Rows are points. The last column is the point's height on a tilted bowl or saddle (a function of degree 2), plus a little noise. Along how many of its main directions does it bend up, bend down or stay straight?

Points (16 x 4)
33.0,-15.5,3.5,1.7
0.3,-21.8,-9.2,-6.3
2.3,0.5,-10.3,-8.5
2.3,-38.3,-11.7,-6.3
-10.0,37.4,18.6,1.9
14.0,-7.3,44.7,29.4
2.9,-21.5,-19.6,-2.7
58.4,37.5,5.8,0.7
-25.4,-14.5,25.0,-29.3
-11.6,-1.2,-25.2,-17.8
-11.6,10.7,9.8,-10.0
-6.4,20.7,47.8,41.0
-41.9,13.4,3.5,-56.0
22.1,2.5,21.5,20.4
-1.2,-10.4,7.9,-5.5
18.5,29.6,10.3,12.5
Directions: 1 up, 2 down, 0 straight

Points (25 x 5)
-7.6,-12.8,12.7,-19.0,11.2
-27.2,-39.9,-37.4,-47.0,78.3
-23.1,25.8,29.8,12.7,25.4
12.2,-39.8,-26.2,4.0,9.1
8.9,8.8,8.1,0.0,2.7
-29.2,34.0,19.3,-7.1,26.2
13.0,14.9,-2.0,25.3,-10.0
46.5,26.8,21.4,15.9,22.3
37.8,11.2,28.0,-41.7,-19.1
-13.9,7.1,-14.4,14.8,4.2
15.6,-2.3,18.4,-7.6,-2.5
10.0,18.2,3.6,-4.4,3.1
12.6,0.0,4.4,-54.8,-11.6
1.9,12.9,-12.6,-36.6,17.1
-17.4,-34.6,16.7,15.4,35.2
-6.2,16.2,-10.5,22.6,-11.0
31.7,34.5,-15.8,-3.2,12.1
-21.9,47.6,16.2,-16.5,14.8
-9.7,-30.1,2.4,-5.8,19.5
12.4,26.7,20.0,18.3,1.8
-5.4,7.0,-5.1,5.1,6.7
-13.4,49.0,19.0,-26.8,13.5
6.6,25.9,-7.8,31.0,-24.0
27.6,2.9,19.1,9.6,1.7
-4.7,12.6,17.3,18.9,7.4
Directions: 2 up, 1 down, 1 straight

Points (26 x 5)
30.5,34.6,-9.8,18.6,-52.5
-9.7,-29.4,13.5,17.7,5.6
-20.9,18.3,-40.7,12.4,0.5
21.8,-35.8,-36.4,-70.1,-13.2
-31.9,4.7,-13.5,-11.3,-6.8
-13.9,-38.0,-0.4,20.8,8.1
-1.6,-54.5,27.3,9.9,-9.3
-0.7,16.6,-11.5,-9.7,-16.9
-12.5,-12.0,39.7,-37.4,-39.4
30.0,27.7,-12.3,17.6,-44.5
-9.6,-29.6,-22.1,25.3,11.2
-11.7,-3.1,11.5,2.1,-2.1
-10.9,-0.7,-14.5,16.2,6.0
15.6,-19.5,-27.6,8.1,-1.9
8.4,8.0,-9.3,23.0,-9.8
-7.1,-5.3,3.2,4.7,1.1
-12.9,-18.9,-5.6,10.9,9.4
54.1,3.2,-25.5,0.3,-45.4
26.9,-15.3,-4.6,16.4,-13.1
10.1,10.9,3.3,-17.0,-20.7
-9.2,18.9,36.7,9.2,-18.6
-3.6,5.3,16.5,-0.2,-9.7
42.4,-39.2,-17.5,0.2,-19.8
-30.3,-16.5,-7.3,-12.7,-1.1
26.5,-12.5,12.9,-24.7,-15.1
36.7,10.6,-19.2,20.8,-38.6
Directions: 0 up, 2 down, 2 straight

Points (41 x 7)
-9.4,4.4,10.4,47.1,28.5,-34.8,-15.5
-32.6,-4.3,-41.4,6.7,-7.6,26.7,-9.3
0.0,6.4,36.9,18.6,-27.9,10.9,11.7
-6.7,-6.6,-2.6,12.1,1.5,-11.6,0.7
-0.4,-30.2,21.2,-48.4,-11.0,-4.0,-6.7
-32.3,13.8,11.2,-4.8,-13.0,-15.7,-13.3
38.0,32.1,2.6,31.5,6.3,26.7,-26.7
-13.9,20.6,-24.1,9.4,35.6,8.5,-25.4
-1.7,30.0,21.4,13.1,15.1,24.2,0.0
-5.6,8.1,-13.7,-4.6,-29.9,-34.6,-36.8
38.7,-30.2,-53.3,28.8,-10.9,-11.0,-70.1
32.1,-9.5,13.7,-40.3,-9.9,1.3,-10.0
-28.3,-6.1,-19.3,-24.5,-28.7,-14.4,-23.1
13.4,-20.6,3.2,-38.3,-2.0,2.7,0.9
10.2,-15.6,8.0,-55.1,1.4,38.4,-7.2
4.8,-14.0,-0.9,-29.7,13.7,-13.8,-3.5
-24.1,36.8,-6.3,42.7,24.8,-36.2,-43.6
-25.4,-53.1,27.7,2.4,7.9,-21.0,-8.3
-8.8,6.6,-37.2,43.0,5.9,-3.2,-38.3
-35.5,-18.5,-1.9,-30.7,7.9,10.9,6.7
15.1,31.8,26.8,54.2,16.9,43.4,-2.3
-0.3,25.7,-34.9,-16.0,0.7,-32.6,-47.8
12.8,13.8,-17.8,-28.8,-21.9,6.2,-19.2
25.1,3.7,29.5,14.9,-34.0,7.9,-0.6
13.5,6.3,-8.3,2.8,3.2,-51.3,-31.8
-10.5,-14.3,-16.2,-38.7,23.4,13.8,-1.5
-23.6,7.5,6.0,-1.9,13.3,-0.9,1.2
9.8,-42.8,13.6,4.4,18.2,20.1,12.9
2.1,-15.7,2.8,-14.7,-26.2,9.7,5.3
-2.2,13.2,7.3,-14.7,-3.4,10.0,0.0
11.7,23.4,-14.4,40.1,-25.5,-11.2,-33.9
-10.8,-9.7,-32.6,-11.9,-12.9,11.9,-6.8
6.9,2.4,10.8,-12.5,5.5,-1.6,2.3
10.0,-21.0,4.7,36.2,-20.8,8.8,5.9
10.0,45.9,-2.8,-39.1,-16.6,-13.7,-40.9
-0.3,-6.1,26.9,34.9,-15.1,0.7,16.2
2.3,-33.6,-16.5,9.8,22.2,30.2,7.2
27.9,-0.7,12.7,2.0,-5.4,-26.0,-6.9
11.3,-5.8,-0.4,-6.2,-16.6,10.1,2.7
52.3,20.2,54.3,22.9,6.8,11.5,-11.6
4.6,-9.0,0.6,10.1,17.9,-4.0,3.5
Directions: 0 up, 4 down, 2 straight
